Each row is a point. To make a cloud, some directions were put in groups of two or more. Within a group, all points are equally far from the middle, so they leave a hole (a ring in 2 directions, a hollow ball in 3). The other directions are filled evenly. Then the cloud was stretched, turned, moved and blurred a little. How many holes are there, and how many directions does each take, smallest first?

Cloud (14 x 2):
-27 -3

1 -7

29 -7

11 -44

-51 -12

-40 -23

35 -11

28 -15

-23 -26

10 -21

12 27

2 -54

-3 -33

-36 -21
Holes: 0

Cloud, 14 rows:
18 37

-32 7

24 12

-16 -9

-27 37

-33 27

-24 41

-2 -10

-23 41

23 27

-2 -11

-35 18

-15 46

-34 21
Holes: 1 (2)

Cloud:
17 -13 -32

-3 40 -4

-3 37 -2

49 -7 -18

31 -27 9

42 -7 21

-10 11 -40

23 -41 -17

29 -7 3

24 -50 -14

26 -2 -38

27 -9 -10

-46 10 -31

5 29 -17

-42 -4 -18

-6 45 22

-14 1 -49

4 1 -23

36 2 -29

-4 53 15

37 -3 -44
Holes: 0

Cloud, 28 rows:
9 -30 -20 -35

-14 -46 -7 -5

2 -39 -6 -35

49 -1 -15 0

5 17 32 26

26 10 54 -17

24 24 41 2

-4 -43 4 23

21 24 1 26

-13 9 33 -42

25 26 40 -19

-32 -2 27 -22

-7 -42 -20 16

26 -31 21 -41

50 -14 -8 -12

-14 -45 1 9

-9 5 34 26

45 -27 22 -8

-33 10 11 -11

25 0 -23 -35

14 -10 47 19

-7 -14 -38 -17

21 16 49 -30

6 -19 41 -46

10 -8 48 -45

-16 -43 9 9

-2 8 36 26

1 -39 -10 -32
Holes: 2 (2, 2)

Cloud:
33 -9 10 -15 36 -1

9 27 1 -20 -15 47

-25 -38 -4 15 25 6

-36 40 -7 4 40 -6

8 26 34 4 -18 -7

7 26 -16 -22 3 47

20 -59 45 -17 -1 1

-24 8 41 43 -2 43

20 -18 -14 -48 -32 -20

2 -30 38 40 -42 60

8 30 -1 -3 25 -45

-35 -25 -27 -13 19 -7

-16 -4 -11 18 28 -48

17 -5 27 -24 -23 48

8 -18 -49 -38 27 -21

-18 -10 -27 -4 -29 23

-32 35 32 -5 -7 -1

21 -15 -16 -36 -52 26

26 31 -18 18 33 6

9 -24 32 35 -52 51

-39 4 -24 -15 -37 -14

18 42 -3 -20 -16 -28

40 29 12 0 -13 -5

20 -6 -12 -32 -36 51

-20 -25 20 36 -8 43

1 -32 -9 28 3 40

32 -17 -28 -11 -44 -23

-4 19 14 -15 2 47

9 33 -6 32 15 45

-17 9 63 -9 0 14

12 -12 -7 48 15 23

29 25 5 16 10 -21

10 0 3 -30 -21 50

3 8 24 16 42 51

-18 -19 34 -48 -8 -11

-18 -8 -6 25 31 -32

12 -18 -39 18 -6 31

-13 21 10 5 -38 -29

-33 29 -27 14 -7 1

32 12 -36 -20 33 20

-16 -30 -16 -14 2 30

-26 52 -19 -8 20 7

1 10 -17 -41 -20 32

-42 -19 -15 -26 -14 2

-23 -38 28 19 -19 42

5 -34 -19 -12 22 31

13 30 28 20 -34 37

-20 17 18 16 60 -5
Holes: 2 (2, 2)

Cloud, 74 rows:
19 24 7 -20 4 -10 -17 63

-7 5 -18 13 -15 -61 -5 -12

23 32 -40 35 20 8 -35 -6

31 26 -16 30 -16 31 4 -26

37 25 -13 39 -1 -30 -28 -17

-33 -18 38 20 8 -22 -1 14

5 25 28 4 15 25 -52 -6

-57 31 -22 1 -22 24 4 16

21 16 31 -8 -9 -8 1 -37

-22 0 65 17 -36 -8 22 14

27 33 -24 16 -21 7 -49 -10

23 41 21 -15 -35 21 -41 -42

53 30 15 -12 -3 -31 -36 15

35 14 40 -10 -5 8 -30 40

1 43 -26 41 -47 18 -3 -3

-3 8 -53 -14 10 16 -40 17

7 34 43 14 -44 -11 -24 -4

-20 20 -23 -20 10 15 -49 -16

7 -11 -24 -19 -40 7 23 19

10 -35 8 28 -23 21 -20 -8

11 9 1 -22 -29 -25 -38 20

9 32 -17 35 -60 8 9 -41

-34 -26 27 7 -5 -41 31 12

50 -21 -11 36 -14 -20 -2 -13

11 -9 -5 55 -15 5 17 -6

-21 32 -15 23 -4 38 -29 13

9 -27 -34 7 19 44 -15 -23

4 -12 34 -7 -54 28 10 0

13 -15 19 20 -39 -34 36 56

16 20 -31 26 -11 36 -42 15

-21 10 -35 -17 -35 -33 12 -30

0 15 -43 1 -41 -34 33 9

-7 26 23 12 -24 -28 38 -21

-30 14 -4 -8 -3 -40 -20 10

7 24 -48 35 -26 12 -16 -15

44 -17 -24 3 -3 -49 11 -2

-12 29 -39 8 17 3 -23 -9

7 -43 9 7 22 1 -43 6

-17 28 2 49 -37 9 -6 43

-16 5 13 47 -47 20 8 32

-5 26 12 14 25 -13 -29 -14

48 -1 30 4 -11 -49 -28 12

16 3 -11 -3 -45 -42 -24 -35

-45 32 -22 10 -31 27 -28 -18

24 -3 -63 -12 22 1 -8 3

4 54 4 32 -37 3 -19 5

40 11 -13 26 -16 10 -24 -57

-48 36 -21 12 -46 48 11 -14

27 57 -5 26 -4 20 -24 -4

-17 42 -1 40 -49 28 24 26

20 -34 -41 24 6 -3 -4 -6

-15 5 -15 10 -9 23 -53 11

9 7 -48 27 9 24 -32 26

-38 39 -23 56 -21 9 17 29

7 34 -34 -6 -67 -15 1 -12

-7 6 7 20 -25 36 27 5

-18 -34 18 -17 17 -4 -21 19

-18 13 5 18 -21 31 -47 6

-27 60 23 9 -36 9 4 23

-8 12 -8 27 13 -24 4 -27

21 12 4 28 -51 -70 39 0

51 -7 39 14 -13 -8 -32 -29

7 50 -14 17 -5 29 11 10

8 -27 18 11 -22 -26 -35 13

-16 -25 7 -1 18 -22 -25 46

15 4 30 -13 -17 -58 17 0

19 23 -26 41 -41 11 4 -31

16 9 -11 -3 -46 -47 35 -12

21 -41 -10 21 -9 -44 5 2

-23 30 11 -18 -35 -14 7 53

-23 17 -21 -7 -39 -23 -2 50

8 25 -27 -43 -18 -3 -33 4

20 18 -3 41 -42 -22 1 -41

13 28 -35 10 -56 -25 28 10
Holes: 2 (3, 3)

Cloud, 100 rows:
7 -15 -7 32 7 -54 6 -21 -47

18 27 -9 -4 28 7 24 1 0

-35 -28 17 21 -17 -44 20 -19 18

43 -19 34 -27 -20 -5 -27 32 -10

-11 -64 -42 0 -25 5 -27 23 -39

-58 -2 -2 -16 -7 31 14 -38 -6

7 -21 21 -20 29 13 -20 17 24

28 12 43 7 -18 6 -42 2 22

5 13 58 13 -28 35 7 -15 -29

20 1 43 -50 -6 -30 6 -11 -46

-29 4 -24 -18 -27 32 20 8 27

7 -18 -16 17 -22 -10 -4 44 -61

14 -27 0 -18 19 13 7 -10 -3

-57 2 18 11 -13 -7 -9 -22 -33

-17 -9 20 38 45 1 12 14 -12

18 -59 12 -5 -17 -19 -20 -16 11

-13 -9 12 -22 -60 41 10 -26 -48

2 -30 -40 -18 22 -19 -23 26 -41

21 -32 5 -3 -21 42 14 32 -32

-21 -9 29 -5 -24 52 21 -4 -17

-24 -7 61 26 49 -2 -18 14 6

-21 -24 -30 -42 26 -15 46 -8 -29

-5 31 53 32 1 17 -12 -1 11

21 1 -15 -1 -13 2 54 -22 -23

-25 -15 -6 -2 27 -57 13 3 6

18 16 -8 -11 -26 38 46 10 -9

7 -59 -22 -32 -8 0 29 13 -57

-5 -10 22 -21 12 -17 20 39 -6

18 -21 -8 -10 24 31 -15 -50 -21

11 -43 27 56 32 -18 -7 0 -21

-3 -18 28 -3 -10 58 -17 -28 17

-20 -50 -28 31 -34 11 -2 -35 -22

-37 24 24 -15 -7 18 -4 -26 -28

1 19 30 36 -4 7 7 22 -23

-3 26 25 -15 7 7 4 -30 -17

-47 -59 -1 -6 12 2 -17 -49 -32

-20 -21 45 -16 8 -2 4 26 0

3 -8 -4 5 0 -6 8 -32 -10

-10 -17 26 17 17 -12 -41 -10 28

-33 -41 -16 -5 -44 7 2 2 -26

-65 -37 30 -6 21 -13 -48 -16 -7

16 -1 -3 -25 -32 31 18 14 -20

-8 -70 45 0 22 -3 10 -14 -43

-37 -16 27 20 37 -20 -37 -28 14

-17 -44 -10 10 10 40 -14 -4 16

23 -34 39 -16 -20 -41 -9 -6 4

-9 -47 -13 11 -17 52 -46 36 -47

-33 -18 21 -9 -22 -13 -45 29 -36

-1 -39 -1 6 4 3 -13 -19 -34

2 -21 36 9 5 -20 32 -10 8

3 -70 61 3 9 -1 22 -17 -36

-16 6 29 17 -60 12 -35 12 -30

-19 -30 23 29 5 30 -18 20 -10

-21 -15 -5 -76 -39 18 7 29 23

-8 -55 -9 -52 15 6 19 -13 21

9 -6 53 5 9 3 -18 11 4

7 38 13 -21 -7 10 55 -14 -12

0 -20 29 1 15 50 15 -42 -8

-18 -52 -49 48 -23 27 -23 -23 -10

-4 -38 -32 24 26 0 -12 23 -50

-25 -64 -19 22 16 17 13 29 28

-5 11 28 -27 -18 -43 39 -5 -38

-7 15 12 -3 18 -35 -42 15 -5

-8 -24 -9 -42 -29 11 2 21 8

-40 -11 -6 29 5 21 24 23 -12

12 -46 16 -30 -8 8 -21 -13 24

-5 -15 43 -10 9 26 -38 -20 -54

29 -46 39 23 22 -5 -22 -6 -13

-28 -8 23 20 23 -28 -26 -51 9

31 -16 68 -14 -22 4 -5 21 -47

28 -2 42 0 -16 24 -27 18 13

-50 -4 15 -10 3 18 -14 3 -5

-3 -9 14 22 -41 41 -1 -28 14

-16 0 7 12 14 -6 -37 -28 -11

-14 -3 -8 -18 18 -3 -16 39 -26

-19 -14 4 5 -31 -16 20 34 -71

10 -36 -8 -40 -24 11 54 6 8

18 -56 2 4 37 23 13 -44 -30

2 -24 27 18 -16 37 30 -26 -53

2 -42 40 -57 31 -7 0 0 2

1 -34 19 -29 -10 31 -53 18 -16

-19 -46 7 23 11 -5 25 -4 -21

13 26 20 1 10 38 31 -20 -37

-21 -20 49 -13 -6 -7 -77 4 -32

14 -2 0 -17 7 27 14 -20 56

17 17 24 -13 -10 -23 -43 -31 -7

-11 -20 66 -18 16 36 -14 0 4

-43 -23 -6 1 -12 9 -20 -37 -49

11 -20 20 -3 -53 52 10 -22 -36

-5 -33 -38 -8 -8 7 -28 41 -55

-8 -25 12 -29 2 -9 -4 41 27

24 -45 31 -4 27 21 -21 9 -34

4 -27 -14 35 -20 37 35 -40 -51

-19 -28 11 19 54 39 -10 -13 -2

6 -61 -21 -20 1 2 -64 10 -14

27 -24 26 -40 13 16 31 -2 -5

22 -51 16 5 -18 -17 -24 13 -20

-17 -14 -21 -7 12 -11 2 50 -13

-16 18 16 -52 20 -30 22 -17 -47

-27 -2 11 -47 -9 -19 -33 -44 -44
Holes: 0

Cloud (87 x 9):
-17 37 0 -19 31 8 60 -30 22

-53 30 -8 -10 1 7 4 -3 -30

-31 19 -17 -24 33 -19 -19 19 28

-15 16 4 42 10 8 30 18 -31

-87 26 15 8 -28 -5 16 42 6

-24 -20 -34 21 -18 20 -29 0 35

-66 -16 33 -4 -24 9 4 25 5

-54 19 14 -38 -18 6 17 74 7

-29 -11 2 -33 7 52 16 25 4

-23 -4 -2 -10 31 37 37 -34 -11

-16 7 19 39 41 -6 -14 1 14

-10 -14 -30 27 38 -5 45 0 25

27 -25 -21 20 47 19 45 -41 13

-19 7 18 63 -30 -16 -14 -19 16

-12 19 -53 -13 40 20 35 -8 -6

9 -8 -9 29 -7 43 39 -33 41

-27 11 15 22 -49 13 9 -7 28

-29 12 -16 -21 -15 47 16 -48 50

-26 22 -13 -18 -33 14 52 -22 56

19 46 -15 27 -5 11 -26 -23 19

-14 -22 -36 -1 -24 6 28 5 -19

-16 -37 10 -25 4 -18 28 -4 -13

29 32 -8 1 53 -29 17 -16 -15

-40 49 -37 -32 9 10 23 -40 33

-23 3 -12 -23 29 56 18 24 30

-19 -31 -38 19 -27 12 -1 -21 5

33 -18 -9 -49 15 52 9 7 14

22 26 4 -17 50 -8 3 -9 8

-5 -22 7 -9 -47 38 11 35 16

26 4 -18 26 10 27 -14 0 33

-17 -8 -11 -26 4 -32 -1 40 -25

-31 50 -8 -15 16 -12 54 1 2

16 -4 -24 -41 -30 14 47 16 34

12 10 -26 -41 8 9 8 -34 79

-54 -3 -15 -43 -1 -9 41 11 -4

-48 13 -40 -35 -31 -32 2 -6 23

41 -24 12 28 -34 -25 -25 -4 17

0 3 -20 -9 -15 23 -31 -12 45

2 -24 -6 -5 -8 27 -25 -24 71

-37 -6 -22 25 -32 -42 -16 -34 -14

28 -2 -19 4 -3 12 52 -11 -2

27 -6 -21 -20 53 27 49 -40 0

-23 -12 30 -10 -12 13 1 31 -30

25 13 -64 14 19 -9 4 -37 20

-36 -26 28 8 -16 35 43 19 -15

-38 -28 6 6 -29 -31 15 -35 7

11 -15 -58 -20 -10 -20 -27 17 16

-52 -18 49 36 -18 0 16 4 6

32 -6 -48 -18 2 6 6 -56 21

-40 -22 -13 10 -34 28 26 34 -2

-28 37 8 55 10 -21 1 -29 -2

19 0 20 -43 -39 0 25 -18 39

10 -35 27 25 26 10 16 24 30

33 -5 -16 -28 35 39 9 10 29

-9 14 -19 -31 -42 -32 6 -12 5

15 -46 -35 27 4 17 7 -57 10

-40 7 -15 2 -38 -38 17 -10 22

28 -14 -50 -5 17 20 21 -46 13

15 38 6 -13 -3 -13 -6 -6 45

-21 -35 1 5 -56 34 3 -9 21

-67 -4 18 -22 -42 10 -9 19 34

-33 30 -4 -3 35 21 -3 13 5

23 -7 -49 -43 -5 8 -12 14 21

11 8 -1 30 -38 24 19 -12 2

-77 -12 -12 13 11 -6 8 -14 8

12 -6 -44 -45 -6 23 -12 22 39

33 6 -18 48 13 27 17 -33 -2

-14 -42 11 29 -51 13 -16 -32 8

16 45 -54 -3 5 12 26 -35 29

12 -13 -10 -57 11 9 18 19 -17

20 7 -28 59 -7 -11 14 -20 -12

2 -6 -11 12 51 -12 2 25 29

-32 18 10 -11 8 11 -18 -2 -9

20 -18 -54 -19 12 -16 -10 12 -10

-9 41 7 0 39 37 21 -13 -10

46 0 -33 -30 19 28 37 -21 54

-31 -13 -12 -13 -44 -8 17 -35 15

17 -20 21 16 -39 22 0 6 42

33 12 -3 7 -6 4 -15 -11 55

-35 -2 7 -26 -2 8 -22 -5 46

16 26 26 13 -7 6 -11 -22 36

-31 0 26 -43 0 38 5 -2 16

-50 19 -9 -9 -15 -13 -41 14 17

18 -10 -12 7 -4 28 -27 -25 50

4 -23 18 -28 -13 16 21 48 -3

-46 7 -15 28 8 -32 -12 -24 -43

-57 4 8 44 19 -13 39 -2 14
Holes: 3 (2, 2, 2)

Cloud, 103 rows:
-35 34 -28 -51 38 15 -16 -4 21

-14 -25 18 5 13 15 12 -62 20

-59 -16 -29 5 2 18 -33 2 10

-49 -24 -19 22 -4 9 2 7 -36

-25 -17 -31 -25 -23 16 1 -33 57

10 -1 29 -28 12 19 -54 -10 5

-33 13 -11 16 -29 13 -6 29 -31

7 -52 -42 20 19 1 -10 7 -13

-14 -13 -27 25 17 -12 -6 -9 -60

-26 5 -5 27 18 -47 -10 29 -4

-36 -31 -46 -34 28 15 22 12 -4

-16 -18 -47 -6 -46 -16 12 -11 -15

1 22 -30 -38 -24 26 -16 20 -22

-48 8 -5 -12 2 -19 13 -62 -18

6 -7 19 3 8 19 11 -71 9

22 30 -33 4 10 17 24 -6 -38

-13 -24 -6 33 15 -38 -33 -37 -21

-58 23 16 6 -29 5 6 5 19

26 -20 42 10 -21 -15 6 -3 17

24 29 -16 18 6 -22 27 32 -1

-5 13 -20 -42 -20 -20 -49 -27 23

21 8 -50 -1 29 -29 -36 -26 30

13 -10 -54 -4 1 12 -26 21 -40

-35 -40 -5 -52 -6 7 -6 25 17

-24 -20 -11 -47 3 2 -48 15 24

-16 -18 -42 13 -23 -55 27 -5 9

32 31 -27 1 54 -19 5 -37 -8

28 -9 8 30 20 21 -43 15 7

-4 24 40 16 3 33 -23 3 -30

17 4 4 -8 -32 56 1 5 -15

-31 -23 -9 -29 -25 25 15 45 16

-4 24 -50 -11 -2 0 8 -40 56

4 17 -8 39 -49 -8 5 -21 -8

-21 11 -14 -62 36 -21 18 -26 3

-26 -14 -28 -8 -48 8 -1 -17 -30

-9 2 31 19 -23 31 25 -16 41

-21 -11 23 -14 -18 -2 44 -43 40

16 -7 -23 -56 22 8 -18 -36 0

-30 59 -25 7 16 30 -24 -23 -13

21 -4 -9 -37 -5 5 -44 36 -13

-32 0 15 -54 -14 40 -25 10 13

-41 -30 29 -8 -19 31 6 -24 24

-31 17 16 -45 16 10 -30 2 50

18 -1 -53 46 10 10 -14 -25 14

-47 6 19 12 -2 22 35 -33 -4

-30 -3 0 -38 30 -44 4 4 -19

31 -3 -45 19 -24 23 -15 -25 22

-46 10 14 19 -37 5 -15 17 25

42 -24 -26 -9 29 -28 11 -25 -21

22 -6 11 -45 4 34 -8 38 -4

-3 -40 9 -31 4 -12 48 -12 28

13 5 16 1 13 3 -62 -32 -13

-14 7 -23 -27 28 -19 -6 58 5

-43 18 -26 2 -22 26 7 -56 25

31 14 -16 -5 -1 -38 -38 13 -31

55 11 3 23 29 -5 -30 -9 -7

-43 -9 -25 -21 2 -15 -11 -60 -22

-42 18 -39 -8 30 24 29 -27 30

-34 -6 -6 24 30 -6 24 -57 20

-3 52 37 -3 13 27 -10 17 22

-3 20 -2 7 11 19 -23 -45 57

-24 26 12 -23 37 34 -44 -3 -20

-32 -24 20 8 25 36 -10 22 -1

-22 -4 34 18 0 -51 -1 -2 2

18 -22 -35 16 12 -2 -35 -9 41

-31 5 -1 -15 -35 5 -26 -26 -38

34 -3 3 20 24 -7 16 -59 21

-17 18 -40 -62 2 4 -9 1 -17

31 21 34 -8 20 26 0 -16 42

34 9 -31 35 18 -48 -13 1 -22

-31 15 -10 -27 15 33 42 -45 17

-27 8 -39 13 -7 -13 -27 -53 -37

-8 -13 17 -50 0 -40 14 -21 45

-36 11 15 -43 -34 -9 -7 -42 6

-24 -36 -36 -7 -1 27 -12 -38 30

-24 3 1 -7 5 -29 -64 -32 -5

-9 29 -27 -57 36 -9 -30 -21 20

-46 -1 1 26 -24 14 -6 32 -5

-58 -16 -40 -23 -33 0 -1 3 7

-21 38 33 24 2 18 -39 0 23

-36 -10 -13 25 -46 -23 -18 -22 28

37 19 -18 -14 -31 -14 32 -13 17

-30 -6 -25 50 -11 -10 -35 8 -1

4 25 -29 28 -21 -26 25 -58 12

-45 -18 5 -41 19 -29 -27 -20 19

3 5 -11 19 5 -42 26 -71 20

24 11 -17 -2 -26 6 -18 2 -46

9 9 2 -58 -10 9 -5 37 -6

23 38 -12 40 -4 14 -3 -22 40

-7 -3 -35 11 4 28 35 -39 47

-41 48 -11 36 20 8 -14 -21 -19

-19 -14 -30 17 -27 40 32 4 28

25 22 4 16 -21 -4 -29 -51 36

27 -23 -24 11 37 -27 -37 -18 15

25 -39 -22 -10 35 -29 24 -25 -8

4 -12 -25 -38 9 27 -47 4 -26

4 28 -4 -17 10 14 44 -30 55

-36 -16 1 -15 51 -33 15 -7 12

-27 -20 -39 -1 -28 -29 -14 27 31

17 -22 -20 -46 45 18 -17 14 2

-18 47 -17 40 -2 -5 24 -37 -1

-29 38 -53 -17 -9 10 -37 -18 -1

7 13 -15 46 9 -46 13 -41 30
Holes: 1 (9)
